Each wall is flat, endless, passes through zero and stands at right angles to its row. A trip goes straight from one point to another. Which walls does it cross, in order?

Walls:
(1): [-2.0  8.2]
(2): [-1.0  3.2]
(3): [-2.2  0.9]
(4): [-5.1 -3.5]
(5): [-8.3 -0.9]
(6): [-4.6  2.0]
Trips:
[-2.0 -8.6] to [-3.3 -3.4] => 3, 6
[ 5.0 -1.0] to [ 9.0 -3.1] => none
[1.5 6.1] to [ 4.1 -0.1] => 3, 6, 2, 1
[ 3.7 -1.8] to [ 0.6 -0.5] => none

Walls:
(1): [-0.7  3.0  4.3 -3.4 -6.9  3.7]
(2): [ 0.1  1.7  4.7 -1.8  0.2 -4.6]
(3): [ 2.7 -0.8  9.2 -2.1  5.3  6.7]
(4): [-7.4 -0.5 -4.5 -2.2  7.0  6.0]
(5): [ 0.1 -1.5  1.1  3.4  3.9 -0.4]
Trips:
[ 0.5  0.1  2.9  2.8 11.1 -7.2] to [-4.7  3.9  0.3 -3.6 -4.5 -3.3] => 3, 4, 5, 1
[ 0.4  6.6 -4.0 -5.9  3.1  5.2] to [ 2.1  3.3  2.9  5.4 -2.3 -3.6] => 2, 4, 3, 5
[-4.0  0.2 -6.4 -0.2  3.9  1.4] to [ 2.0 -8.3  0.8 -5.1 -4.0 -7.4] => 5, 2, 4
[-3.4  3.2  2.4 -1.8  1.4  1.2] to [ 3.6 10.6 -5.9 -1.3  0.3 -0.5] => 3, 2, 4
[-4.9  2.0  9.4 -2.6 -3.9  1.4] to [  3.1   0.1 -13.9  -1.7   0.8  -2.3] => 3, 4, 2, 1
[-6.7 -2.1 -2.2  0.1  5.5  0.4] to [-4.5 -6.5 -2.8 -1.3  2.3  3.4] => 3
[-2.2 -0.2 -3.4  0.9  2.3  1.6] to [-2.0 -1.8 -0.4  2.9  0.7  4.2] => 3
[-8.9  3.7  2.0  2.8  0.9 -3.7] to [ 1.0 -3.8  1.6 -0.1  3.7 -0.9] => 3

Walls:
(1): [-0.1 -4.7 -5.6  1.2 -4.0 -1.7  0.0  1.8  3.3 -3.3 -7.4]
(2): [ 0.8 -3.3 -2.6  0.6  4.9  0.6 -7.8 -4.4  5.9  3.6  6.7]
(3): [ 2.9 -1.1 -5.6 -4.4  8.7 -4.2 -0.6  3.4 -4.5  6.8 -4.8]
(4): [ 5.7 -8.3  1.1  5.2 -7.0  0.6  6.4 -1.5 -2.9  7.5  3.2]
(5): [ 6.5 -8.5 -3.1  0.2 -2.9  3.2  0.7 -0.1 -5.1  1.5  3.2]
(6): [-10.3   0.3  -1.1   3.5   6.3   2.4   1.6  -1.3   0.4   3.8   0.9]
(7): [-3.1  2.3  0.2 -8.7 -0.5 -6.7  2.6 -1.6 -4.5 -4.6 -5.8]
Trips:
[-2.6  0.8 -7.6  3.3  0.2 -4.5  1.8  3.8 -1.5 -3.9 -3.9] to [-1.0 -4.4 -1.8  0.4 -3.6 -2.1  0.5 -2.1 -4.0  2.0  0.4] => 5, 4, 6
[-0.1 -7.4  2.0 -0.9 -8.0 -1.8  0.1 -1.3 -1.3 -5.1 -2.9] to [ 0.5  4.7 -2.1  2.3 -1.4  0.0 -0.6  0.8 -8.1 -2.0 -7.4] => 3, 4, 5
[ 4.4 -0.8  3.8  2.4 -0.7  0.1  1.5  0.5 -1.3  7.4 -8.1] to [-6.4 -4.4  2.0 12.5 -3.3 -1.5  1.0  0.1 -2.8 -5.3 -2.1] => 6, 3, 5
[-1.1 -0.6 -5.5  1.2  3.9 -0.6 -4.7 -2.7 -1.0  1.8 -1.2] to [ 6.5 -7.3 -0.1 -1.2 -3.7  3.1 -5.4 -2.7 -0.5  3.9  4.0] => 4, 6, 1, 3
